Rows are points. Each table stands for the endless flat space through its points: a line for two points, a plane for three, and so on. The two share one point or none. Which?

First (3 x 4):
40; -54; 23; 44
24; -30; -17; 20
26; -39; 4; 36
Second (2 x 4):
28; -26; 9; 32
22; -28; 2; 33
They share: 16; -30; -5; 34

First (3 x 6):
36; 69; -14; 16; 29; 11
47; 61; 9; 3; 39; -9
23; 13; 12; -30; 45; -21
Second (2 x 6):
20; 27; -17; -12; 21; -5
17; 39; -17; -15; 45; 16
They share: no point

First (3 x 9):
-1; 23; 7; 36; -3; 32; -18; -3; 31
-15; 21; 9; 46; 9; 30; -30; -3; 43
2; 10; 24; 39; 15; 29; -38; -23; 43
Second (2 x 9):
5; -15; 37; 7; 11; -4; -37; -20; 13
29; 17; 29; 39; -1; 32; -25; -48; 33
They share: no point

First (2 x 11):
-36; 23; -24; -8; -33; -37; 0; -54; 21; 8; -22
-41; 48; -4; 12; -13; -12; -35; -9; 56; 38; -32
Second (3 x 11):
-39; 22; -40; 4; -32; -23; -12; -21; 30; 33; -12
-40; 43; -2; -3; -19; -32; -19; -43; 38; 9; -33
-51; 50; -18; -3; -16; -40; -33; -26; 35; 4; -19
They share: -38; 33; -16; 0; -25; -27; -14; -36; 35; 20; -26

First (3 x 14):
-13; -45; 34; 31; 18; 36; 29; 50; 48; 45; -4; 65; 4; 39
-12; -10; -9; -15; -42; 9; 27; -11; 9; 25; -44; 6; -35; -19
-8; -34; 19; 13; -6; 25; 27; 25; 33; 37; -16; 46; -11; 13
Second (2 x 14):
8; -22; -13; -7; -29; -5; 33; 13; 8; 31; -43; 37; -27; -28
-12; -34; 23; 1; -29; 31; 17; -3; 20; 31; -19; 45; -19; 8
They share: no point

First (3 x 18):
-19; -10; -11; -34; -14; 36; 15; 27; -40; 40; -34; -30; -32; -25; 21; 36; -18; -14
-23; 8; -17; -18; -18; 18; 31; 27; -48; 48; -14; -12; -40; -9; 41; 54; -4; -4
-19; -21; -14; -56; -16; 65; -9; 31; -44; 42; -42; -57; -18; -31; 29; 29; -37; 1
Second (3 x 18):
-29; -28; -11; -52; -33; 27; 34; 33; -28; 56; -28; -2; -30; -7; 21; 15; -2; -44
-15; -25; -15; -25; -3; 20; 35; 30; -16; 6; -38; -68; -36; -4; -26; 61; -31; -44
-21; -4; -15; -16; 3; 11; 14; 9; -40; 24; -44; -38; -54; -31; -11; 55; -22; -20
They share: no point

First (3 x 20):
46; -1; 18; -39; 60; 7; -10; -47; -2; -55; 17; -15; -9; -15; 11; 47; -45; -55; -7; 6
45; -17; 15; -24; 44; -2; -1; -48; -22; -49; 6; -9; -16; 0; 22; 37; -25; -26; -23; -3
42; -17; 24; -21; 42; 5; -10; -39; -12; -45; 15; -3; -13; -3; 23; 29; -27; -35; -17; -2
Second (2 x 20):
28; -4; 48; 12; 9; 0; -5; -50; -9; -31; 18; -3; -5; -22; 49; 25; -3; -22; -21; -10
38; -39; 28; -33; 59; 40; -25; -10; -19; -61; 13; 42; -10; 28; 4; -10; -43; -67; -21; -15
They share: no point

First (3 x 24):
25; 0; -12; 32; -12; -47; -51; 27; -37; 17; 8; -28; -1; 31; 61; -25; 35; 42; 43; -11; 11; 31; -12; 39
-2; -54; -62; -4; -62; -2; 8; 27; -20; -23; 56; -8; -9; -3; 17; 14; -12; 0; 13; 32; 13; 16; -4; 19
4; -18; -18; 20; -18; -36; -38; 19; -38; -7; 24; -24; 7; 17; 41; -16; 10; 28; 41; 10; 9; 14; -12; 19
Second (2 x 24):
4; -18; -52; 28; -42; -1; -19; 43; -36; -6; 65; -51; -28; 10; 5; 9; 28; 17; 50; -8; -5; 52; -23; 15
5; -19; -46; 24; -41; -7; -20; 37; -34; -5; 56; -42; -20; 10; 13; 3; 21; 16; 45; -2; -2; 43; -21; 20
They share: no point

First (3 x 24):
-14; -30; -1; -49; -22; 9; -6; 20; -28; 9; -50; -26; -1; 6; -7; -25; 2; -12; 12; -27; 2; -18; 13; 53
-52; -21; 26; -13; -49; 41; 3; 56; 13; 36; 16; -16; 5; 9; -34; 10; -5; -18; 5; 18; -14; -49; 26; 20
-20; -25; 14; -45; -13; 9; 7; 32; -7; 24; -24; -8; 5; -3; -14; -26; -9; -18; 1; -10; 10; -29; 14; 32
Second (2 x 24):
-37; -16; 27; -25; -39; 11; 7; 49; 8; 31; -20; -12; 4; 14; -14; -14; 0; -7; 10; -10; 17; -13; 26; 56
-21; -36; -5; -45; -23; 31; -9; 21; -28; 11; -24; -28; 0; -2; -22; -10; -4; -23; 6; -6; -23; -49; 10; 20
They share: -29; -26; 11; -35; -31; 21; -1; 35; -10; 21; -22; -20; 2; 6; -18; -12; -2; -15; 8; -8; -3; -31; 18; 38

First (3 x 24):
-30; -22; -19; 0; 1; -1; -30; 5; -14; 10; -45; -66; -35; 25; -24; 7; 19; -25; -44; 33; -6; 28; -6; 36
-54; -10; -31; 48; 19; -13; -54; 35; -26; 4; -15; -30; -41; 61; -6; 55; 19; -61; 4; 15; -42; 82; 30; -6
-44; -17; -23; 43; 13; -14; -45; 26; -22; 10; -11; -27; -40; 46; 0; 48; 10; -52; -10; 22; -32; 64; 21; 2
Second (3 x 24):
-27; -27; -8; 78; 27; -2; -27; 11; -29; 8; 10; -33; -54; 8; -5; -3; 14; -32; -47; 36; -13; 38; 39; 15
-17; -27; -18; -7; -23; -22; -42; 11; -4; 38; -40; -18; -44; 18; 25; 67; -6; -57; -42; 26; -48; 38; -26; 5
-12; -7; 2; 38; -18; -2; -27; 41; 11; 43; -10; -23; -64; -22; 30; 22; 4; -47; -87; 16; -63; 13; 9; -25
They share: no point

First (2 x 24):
-25; -38; 23; 2; 35; -6; 54; -27; -30; 13; -7; 47; -14; -21; -43; -38; -49; -32; 4; 47; -38; 18; 1; 29
-43; -23; 44; 32; 32; -27; 30; 0; -33; 40; -4; 23; -11; 6; -22; -20; -28; -26; 4; 20; -23; 0; -20; 41
Second (4 x 24):
-23; -57; 10; 4; -6; -50; 17; 5; -63; 27; 1; 31; -36; 24; -55; 1; -8; -43; 6; 18; -48; 11; -49; 32
-31; -40; 34; 38; 19; -20; 87; 18; -34; 19; 6; 21; -20; 1; 9; 23; -16; -39; 15; 43; -42; -38; -6; 41
-69; -1; 86; 42; 83; -16; 53; 8; -36; 43; -23; 61; -3; 34; -12; -31; -78; 19; -31; 44; -54; 9; 22; 3
-45; -2; 46; 24; 62; -2; 43; -17; -17; 35; -4; 35; -7; -7; -20; -45; -66; -5; 0; 23; -24; -6; 7; 38
They share: no point

First (3 x 24):
17; -12; 3; 11; 0; -1; 18; -50; 11; -36; -22; 26; -44; 38; 32; -24; 33; -47; 11; 22; -47; -12; 49; 8
11; -29; 21; 4; 9; -25; 16; -48; 20; -33; -14; 31; -11; 22; 34; -20; 11; -30; 45; -3; -15; 28; 24; -23
26; 5; -24; 47; -39; -16; 4; -2; -11; -49; -51; 27; -34; 62; 29; 38; -2; -13; 11; 17; -44; 13; 10; -22
Second (3 x 24):
40; 2; 2; 38; 42; -2; 13; -22; 10; -5; -72; 24; -38; 37; 50; -35; 0; -24; 49; 6; -14; -57; 26; -53
-16; -32; -1; 10; -33; -5; 10; -62; -7; -69; 4; 15; -34; 33; 16; 7; 22; -53; 15; 23; -53; 53; 30; 31
28; -22; -25; 32; 15; -29; 22; -28; 25; -11; -48; 51; -32; 13; 62; -35; 24; -9; 25; 9; -23; -27; 14; -35
They share: no point

First (3 x 24):
6; -26; -28; -25; 5; 31; 30; 1; 28; -5; -56; 2; -14; 27; 7; 19; 7; -33; -34; -65; 2; -65; -9; 7
-41; 1; 23; -37; -1; 7; -21; -44; -13; 9; -4; 40; 11; 9; 49; 55; 41; 30; -25; -17; -10; -13; 4; 44
-13; -16; -6; -29; 4; 22; 9; -19; 11; -1; -35; 18; -6; 20; 24; 32; 20; -6; -32; -45; -1; -44; -4; 23
Second (3 x 24):
-30; -26; -2; -37; 0; 8; -10; -26; 1; 0; -37; 16; -8; 20; 28; 52; 25; 28; -48; -34; -5; -36; -1; 22
-29; -40; 0; -35; -20; 4; -30; -34; 7; -15; -48; 19; 14; 17; 42; 56; 49; 36; -62; -45; -22; -24; -14; 19
-4; 17; 39; -7; 19; 47; 9; -58; 3; -16; 7; 61; 3; 8; 51; -9; 33; -28; -5; -34; 15; -21; -9; 65
They share: -23; -13; 9; -29; 7; 19; -3; -34; 1; -3; -24; 28; -7; 17; 33; 35; 25; 12; -35; -33; 2; -33; -2; 34

First (2 x 24):
4; -43; 25; 16; 16; -31; 18; 24; -35; -42; 40; 19; -17; 19; -37; 26; -21; -27; 12; -33; 28; 25; 28; 7
24; -25; 9; 18; 6; -13; 10; 18; -31; -34; 26; 13; -5; 13; -39; 24; -31; -25; -4; -35; 22; 17; 28; 25
Second (3 x 24):
4; -32; -3; -5; 8; 11; 28; 6; -68; -44; -1; 8; 4; 41; -68; 1; -10; -50; 11; -22; 44; 37; 31; -9
21; -35; 28; 30; 12; -46; 8; 34; -7; -35; 58; 24; -23; 1; -17; 42; -37; -11; 2; -39; 15; 9; 25; 36
23; -33; 14; 20; 6; -58; 28; 52; 9; -41; 72; 40; -35; 11; -11; 48; -39; -17; 18; -21; 31; 1; 19; 56
They share: 14; -34; 17; 17; 11; -22; 14; 21; -33; -38; 33; 16; -11; 16; -38; 25; -26; -26; 4; -34; 25; 21; 28; 16

First (2 x 24):
20; 33; 8; 59; 10; 13; -34; 37; 31; -17; 5; 19; 29; 38; -21; -24; 14; -14; 19; -40; -5; 6; 34; 29
15; 28; 43; 24; -5; -12; -34; 37; 21; 3; 0; 44; -1; 3; -11; -24; 19; -49; -11; -10; -45; 6; 14; -1
Second (3 x 24):
36; 15; 41; 28; -25; -34; -11; 24; 33; -16; 16; 53; 21; 5; -18; -43; 6; -8; 18; -3; -19; -16; 32; 14
24; 43; 54; 24; -34; 0; 2; 11; 2; -41; -15; 48; 24; 2; 3; -60; 32; 1; -13; -17; -4; -17; 13; 23
26; 8; 25; 41; -1; -29; -34; 47; 41; 4; 24; 36; 13; 20; -32; -14; -5; -32; 19; -10; -38; 3; 36; 11
They share: no point

First (3 x 24):
30; -32; 4; 24; -25; 28; -13; -28; 36; -7; 24; 51; 2; 14; 12; 20; -27; -24; 22; 14; 40; -5; -5; 20
-4; 8; 36; 53; -14; 22; 2; -13; 8; 34; 37; 31; 23; -18; -30; 34; 25; 10; -6; -34; 10; 33; 41; -22
29; -30; 14; 30; -15; 27; 0; -15; 29; 8; 18; 57; 16; 4; -2; 27; -16; -9; 8; 13; 42; 13; -2; 6
Second (3 x 24):
-1; -8; 19; 44; -10; 39; -39; -27; 29; 23; 19; 67; -13; -9; -30; 40; 0; 19; 31; -47; 49; -6; 17; 27
23; 20; -15; -4; -20; 43; -1; -31; 53; 25; 13; 19; 65; 33; -6; -2; -8; -29; -15; 5; -5; 12; -13; -7
-1; -40; 51; 80; -26; 7; -19; -19; -7; -5; 55; 55; -49; -33; -6; 52; 4; 7; 39; -31; 49; 6; 53; 11
They share: 11; -10; 18; 38; -23; 25; -10; -25; 23; 10; 34; 37; 8; 0; -6; 25; -2; -11; 12; -13; 22; 9; 20; 2

First (4 x 24):
51; -30; -14; -10; 22; 30; -30; -20; 22; -19; 10; -58; 22; -45; 0; -5; -24; -26; -44; 9; -57; 10; -19; 38
3; -33; 28; 11; 28; 24; -9; -41; 37; -49; 13; -34; -11; 3; -15; 37; 24; 34; -35; -42; -15; -47; -40; -10
29; -34; -14; -48; 40; 24; -40; -30; 8; -1; 50; -26; -38; 21; 0; 45; 46; 30; -24; 11; -35; -6; -23; 12
40; -32; -8; -11; 27; 31; -27; -25; 21; -20; 14; -48; 8; -32; -4; 4; -7; -14; -42; 2; -48; 0; -25; 29
Second (4 x 24):
6; -33; 27; -25; 46; 51; -33; -26; -1; -7; -4; -43; 16; -21; 5; 50; 0; -13; -11; 10; -12; -45; 0; -16
32; -21; 25; -15; 17; 37; -34; -20; 37; -57; 41; -31; -5; -4; -19; 32; 32; 2; -17; -21; -13; -16; -12; -7
30; -51; -54; 2; 37; -12; 0; -56; 26; 5; 23; -40; -47; 6; -1; -7; 15; 59; -86; -17; -84; 6; -87; 65
41; -16; -2; -9; 42; 60; -37; -58; -6; -1; -13; -28; 24; 11; -30; 10; 16; 38; -24; -19; -51; -20; -47; 9
They share: 24; -33; 3; -13; 31; 27; -24; -32; 23; -25; 23; -37; -11; -6; -7; 26; 18; 14; -35; -11; -33; -18; -30; 11

First (6 x 24):
32; 12; -48; 20; -71; -3; 6; 42; 26; 50; 83; 48; 58; -80; -74; 8; 59; 13; -37; 4; 48; 11; 45; -6
-23; -39; -28; -38; -9; 50; -21; 13; 13; 2; 65; -33; -32; -42; -31; -11; 11; -7; 41; 46; -49; -41; 34; 24
34; 6; -27; -66; -29; 34; 22; 63; 61; 49; 58; -8; -37; -66; -18; -34; 45; 36; -22; -21; 9; 35; 31; 41
63; -9; -54; -46; -33; -6; 21; 45; 49; 36; 59; 9; -34; -62; -9; -25; 51; 39; -41; -16; 27; 55; 36; 46
92; -7; -14; -53; 9; -14; -32; 15; 29; 43; -18; 0; -76; -8; 22; -26; 37; 31; -9; -6; -11; 10; 26; 65
36; -51; -32; -61; 21; 12; -32; -5; 13; -3; 18; -38; -92; -10; 22; -24; 11; 11; 29; 34; -53; -14; 28; 63
Second (5 x 24):
28; -6; -53; -16; 4; -20; -27; 39; 22; 39; 37; 6; -17; -33; 11; -34; 33; -2; -23; 14; 18; -6; 17; 8
-11; -13; -1; -15; 7; 46; -16; 42; 37; 65; 52; 33; 2; -34; 4; -49; 2; 47; 13; 24; -28; 39; 4; 33
-14; -15; 10; -19; -8; 61; -15; 33; 37; 66; 55; 36; 4; -42; -1; -40; 6; 49; 16; 20; -45; 48; 5; 32
19; -51; -3; -23; -39; 6; -12; 22; -1; 27; 60; 29; -16; -24; -32; 21; 54; -1; 17; -18; -54; -19; 52; 35
34; -8; -31; -30; 42; 21; -11; 52; 47; 40; 27; -7; -38; -14; -16; -54; -8; 52; 23; 44; 22; -1; 29; 73
They share: 38; -16; -30; -33; -14; 12; -18; 24; 26; 30; 36; -1; -31; -37; -18; -12; 34; 13; 1; 13; -9; -4; 36; 36
